Each row of a before or after table is a point. One or more steps were done to the points. Then noise was added and the rows were shuffled. The steps act on columns, c1 being the first. Write out the steps. A step turns or swaps two columns, mirrors them in a line or flattens them onto one, adds a multiple of one to another, or multiplies or shifts one. Angles are multiples of 10 degrees, from the lower column toward the higher: turns from -170 to 170, lines from 10 to 170 but not 90. Use the fewest steps. Two steps may share a column if one is a turn and the other turns, adds or multiplies; they go together, in the order done. Otherwise the lowest column goes first.
In the rows, zero is written as 100.

Before (9 x 2):
64; 98
54; 80
53; 119
68; 112
67; 110
119; 113
102; 97
177; 49
141; 53
After (9 x 2):
87; 151
121; 131
122; 131
127; 140
92; 102
39; 28
107; 135
109; 81
47; 66
Steps: turn c1 and c2 by -100 degrees

Before (8 x 6):
81; 144; 112; 87; 83; 76
131; 99; 94; 93; 98; 110
40; 153; 169; 99; 192; 116
61; 68; 135; 76; 140; 134
107; 140; 95; 96; 85; 81
89; 62; 71; 125; 90; 116
77; 68; 153; 149; 146; 49
97; 100; 72; 74; 126; 91
After (8 x 6):
134; 77; 70; 115; 90; 108
27; 62; 168; 194; 193; 109
118; 55; 138; 117; 143; 113
64; 119; 95; 81; 84; 92
98; 97; 68; 99; 126; 97
125; 65; 156; 196; 146; 80
52; 98; 117; 70; 87; 92
112; 130; 91; 96; 97; 106
Steps: turn c1 and c2 by 70 degrees; add 1 times c5 to c4; multiply c6 by 0.4

Before (13 x 11):
116; 129; 107; 88; 111; 93; 113; 105; 124; 74; 109
102; 110; 111; 80; 69; 104; 132; 88; 127; 79; 64
92; 74; 69; 92; 79; 35; 96; 83; 103; 100; 98
133; 61; 26; 80; 110; 126; 88; 91; 90; 76; 103
106; 34; 72; 71; 137; 133; 52; 82; 81; 112; 73
106; 92; 96; 107; 69; 37; 73; 83; 149; 126; 65
99; 82; 92; 111; 65; 54; 71; 121; 88; 88; 79
78; 148; 75; 113; 92; 94; 132; 101; 118; 89; 83
87; 110; 97; 125; 85; 89; 121; 72; 117; 61; 112
104; 104; 94; 128; 101; 82; 115; 100; 144; 56; 67
102; 91; 99; 89; 124; 66; 115; 92; 122; 72; 49
122; 5; 61; 103; 132; 127; 103; 131; 75; 108; 109
132; 88; 103; 123; 78; 47; 90; 82; 79; 125; 64
After (13 x 11):
103; 89; 116; 109; 126; 47; 68; 91; 87; 125; 64
132; 110; 72; 94; 134; 104; 109; 99; 105; 80; 65
74; 83; 114; 104; 127; 55; 93; 133; 102; 89; 79
100; 62; 146; 89; 95; 126; 65; 90; 158; 76; 100
117; 128; 74; 96; 88; 93; 89; 100; 105; 73; 110
75; 92; 59; 104; 136; 37; 85; 94; 130; 128; 65
118; 105; 63; 111; 100; 81; 102; 100; 127; 55; 69
114; 91; 79; 93; 80; 65; 103; 83; 110; 75; 47
115; 110; 86; 110; 123; 88; 119; 78; 113; 61; 111
123; 148; 99; 107; 107; 94; 131; 103; 131; 89; 82
56; 36; 131; 89; 74; 133; 77; 70; 115; 113; 72
96; 75; 112; 96; 126; 35; 106; 91; 128; 100; 97
109; 7; 142; 101; 60; 128; 80; 117; 120; 109; 110
Steps: turn c1 and c7 by -70 degrees; mirror c3 and c9 in the line at 120 degrees; multiply c4 by 0.4; mirror c5 and c8 in the line at 100 degrees

Before (10 x 18):
50; 60; 134; 81; 195; 68; 104; 121; 128; 98; 134; 116; 63; 58; 139; 106; 158; 102
96; 68; 149; 112; 109; 63; 128; 70; 70; 94; 81; 80; 94; 78; 97; 124; 87; 85
87; 74; 100; 57; 116; 100; 82; 74; 92; 124; 74; 86; 113; 116; 96; 163; 124; 134
103; 126; 50; 57; 83; 100; 88; 118; 124; 32; 109; 75; 117; 90; 95; 49; 101; 95
99; 127; 100; 105; 120; 75; 105; 108; 132; 42; 61; 125; 143; 68; 87; 72; 102; 121
128; 86; 86; 103; 111; 94; 114; 96; 84; 136; 125; 102; 107; 97; 63; 114; 96; 101
92; 45; 99; 92; 118; 76; 97; 89; 116; 51; 106; 94; 104; 46; 109; 109; 94; 52
66; 76; 83; 58; 155; 92; 113; 118; 99; 89; 111; 90; 99; 99; 97; 112; 82; 60
113; 101; 120; 80; 131; 103; 88; 110; 103; 112; 91; 108; 141; 93; 124; 89; 91; 99
80; 42; 76; 114; 117; 44; 97; 89; 104; 116; 105; 115; 89; 77; 100; 110; 86; 114
After (10 x 18):
98; 123; 132; 112; 111; 64; 132; 120; 68; 91; 80; 59; 69; 125; 98; 122; 87; 124
101; 89; 45; 115; 81; 99; 92; 78; 125; 28; 108; 95; 110; 91; 95; 48; 100; 56
89; 66; 93; 154; 116; 98; 85; 102; 92; 121; 75; 104; 62; 119; 94; 161; 123; 105
51; 105; 139; 141; 196; 65; 104; 120; 128; 100; 130; 64; 145; 85; 140; 105; 160; 116
114; 98; 119; 117; 131; 105; 85; 58; 104; 114; 89; 95; 87; 99; 125; 90; 90; 85
66; 133; 81; 150; 157; 92; 112; 93; 99; 90; 110; 96; 120; 100; 98; 113; 82; 79
98; 75; 116; 77; 116; 74; 110; 61; 129; 42; 61; 86; 81; 65; 87; 70; 102; 92
80; 103; 85; 128; 115; 47; 94; 116; 100; 119; 106; 94; 96; 66; 104; 110; 86; 154
93; 158; 98; 142; 119; 76; 98; 103; 117; 48; 107; 49; 86; 75; 107; 111; 93; 119
130; 102; 89; 106; 109; 92; 113; 98; 88; 137; 125; 104; 92; 93; 65; 114; 96; 112
Steps: turn c2 and c4 by -140 degrees; turn c2 and c18 by 70 degrees; turn c3 and c12 by -30 degrees; turn c12 and c14 by -60 degrees; turn c8 and c13 by 120 degrees; multiply c13 by 1.3
